Each row is a point. The points of each table are mixes of a few directions, plus a little noise. Count the directions of each table, and those that both share. Where both have some left over, give the other angles between the two spaces (their principal angles), to ten degrees, smallest first.

First (6 x 3):
[[ -63   31   31]
 [ -10   49    2]
 [  20   -3  -10]
 [   5 -121    4]
 [ -13   35    5]
 [  62   10  -32]]
Second (5 x 3):
[[-40  -5 -76]
 [ 48   7  95]
 [-12  -1 -23]
 [ 24   2  47]
 [-22  -2 -44]]
Directions: first 2, second 1, shared 0; angles 90

First (6 x 6):
[[ -50   53   27  -69  -27 -121]
 [  20  -21  -10   29   11   49]
 [  34  -35  -17   48   19   81]
 [ -28   33   13  -39  -14  -70]
 [  23  -25  -12   35   13   60]
 [   0    0   -2    0    0   -1]]
Second (6 x 6):
[[ 60 -26  -3 -52  22 -64]
 [-66  35   0  50 -18  68]
 [ -7  -6   4  19 -12  11]
 [ 52 -21  -3 -45  20 -54]
 [-42 -16  17  87 -53  61]
 [  7  35 -18 -57  42 -21]]
Directions: first 1, second 2, shared 0; angles 60

First (8 x 8):
[[ -31  -11  -17  -24  -17  -16  -84    0]
 [ -65   60  -84 -112  -36   14   21   18]
 [ -10   38  -22  -12   58   82  -29   14]
 [  41  -25   37   59   57   46  -53   15]
 [  30   -2   62   77   61   20    0  -56]
 [ -22    1   14   -3  -43  -77   50  -67]
 [  24  -24  -11   -5  -38  -19   40   52]
 [  31  -34   17   21  -41  -48   56   19]]
Second (9 x 8):
[[ 57 -12 -33 -57  51  64 -64 -72]
 [-28  -2  22  25  47  53 -68  -1]
 [ 65 -61   0  15  -7  22   9  47]
 [-13  28  23  73  18 -11 -23  57]
 [-14  47 -84  50 -82 -77  49  57]
 [ 45  33  28 -17 -14 -86  85  -1]
 [ 11 -52  -6 -42 -40   7  40  -7]
 [-63   9   7   9 -10   3  -6  -1]
 [-58   9  44 -58  33  25 -21 -77]]
Directions: first 4, second 5, shared 2; angles 50, 80

First (8 x 9):
[[  33    5   43  -58   33  -53   -3    3   18]
 [  -8    5   17   -6   10   15  -13    6  -11]
 [  24  -33 -121   62  -72  -43   77  -35   35]
 [ -45   18   54    2   26   78  -56   26  -44]
 [ -15   10   34  -13   21   21  -24   12  -15]
 [  39  -18  -52    4  -25  -65   52  -20   36]
 [ -46    1  -11   51  -18   73  -20    6  -35]
 [  14    6   33  -37   23  -22  -10    6    7]]
Second (9 x 9):
[[-38  49  18  55  26  -8 -34 -48  73]
 [-22  24   8  22  43 -18  23 -61  36]
 [ 27 -30 -20 -32 -32  -4  -3  61 -57]
 [ 18  -9  30 -11 -49  84 -24  14  30]
 [ 82 -32 -30 -49 -47 -67  37  15  38]
 [ -5 -14 -32  -9  -7 -42 -15  62 -82]
 [-23  -4  14   3  12  50  -4   4 -35]
 [ -6 -12 -20  -9  43 -49  51 -18 -45]
 [-32  28  32  34  14  57 -25 -34  44]]
Directions: first 2, second 4, shared 1; angles 90

First (9 x 12):
[[   6  -17  -12  -67  -31  -41   31   22  -38   -8  -22  -38]
 [ -41  -44   24   34   29    1   11  -21   92  -19   25   35]
 [  21  -23    4  -95  -40 -115   71   34  -37    8  -24  -62]
 [ -34  -51  -22  -51  -13   20   10    5    3  -46  -10   -6]
 [  51   75  -24    2  -19   31  -41   11  -99   34  -19  -20]
 [  20   57   13   86   32   45  -46  -22    7   30   17   33]
 [  66  111   47  121   39  -29  -25  -23   10   92   24   21]
 [ -58  -77  -18  -37   -1   35   10    0   42  -62    3   13]
 [ -32  -31  -12    4   10   54  -18  -11   23  -32    5   22]]
Second (9 x 12):
[[  6   9  26  71  -8  20  10  28 -12 -11 -10 -25]
 [-16 -11 -50 -48 -12 -87 -51 -42  -7 -84  80  44]
 [-50 -70  -6 -51  15   9  20 -15  69 -24   3  25]
 [ 45  64  33 114 -20  16  -4  42 -66   9 -14 -46]
 [ 24  36 -49 -78  -4 -67 -48 -42 -38   1  41  32]
 [ 41  49  61 108  -2  83  40  60 -34  78 -76 -65]
 [  4   0 -17 -86  17   9   5 -23  15  61 -23  16]
 [-14 -17  15  42  -4  10  10  15  12 -29   2  -9]
 [-41 -59 -13 -72  18   8  17 -22  63  -2  -3  28]]
Directions: first 3, second 3, shared 1; angles 70, 90

First (10 x 14):
[[-24 -23  -5 -29 -20   4  -9   4 -16 -21  -5   9   9   2]
 [-12  25  26  29  20  -3  11  -7 -18  14  -1 -17  -2   9]
 [ 18  62  27  88  11   7  16 -12 -37  33  -4 -60  15  38]
 [-15 -18  -6 -24 -36   8 -11   4 -12 -12  -4  13  10  -3]
 [ 60 -14 -78  12  80 -40 -13  15  32   5  21 -48  27  14]
 [ -5   2   7  -9  22 -15   2   2  16  19   9  18 -13 -26]
 [  1   9  19   2 -44  19   2  -4   5   6  -5  22 -11 -11]
 [ 11 -21   3 -21  20  15  19  -6  46 -43  -6  23 -40   6]
 [-10 -10  -2 -20 -29   2 -10   5  -6   3   0  18   7 -14]
 [-27 -12  10 -27 -22   2  -7   2  -9  -2  -2  24   0 -16]]
Second (11 x 14):
[[ -32  -10  -19   24   -4   20   25   58   11   20   43   23   -5   33]
 [   1    0    1   -1    0    0   -1   -2    0   -1   -2   -1    0   -1]
 [  -9   -3   -5    7   -2    6    7   16    3    6   12    7   -2    9]
 [ -30  -11  -18   22   -4   18   23   54   10   18   39   21   -5   30]
 [  66   22   41  -52    9  -40  -53 -121  -23  -39  -88  -49   11  -69]
 [  16    6    9  -12    3  -10  -12  -29   -5   -9  -22  -11    2  -16]
 [ -27   -8  -16   20   -4   17   21   48   10   16   37   20   -4   27]
 [   2    0    1   -2    0   -2   -2   -4   -1   -1   -4   -2    0   -3]
 [   2    1    1   -1    1    0    0   -3    0   -1   -2   -1    0   -1]
 [ -13   -4   -8   10   -2    7    9   21    4    8   17    9   -3   13]
 [  22    6   14  -17    3  -14  -18  -41   -8  -14  -30  -16    4  -24]]
Directions: first 5, second 1, shared 0; angles 90
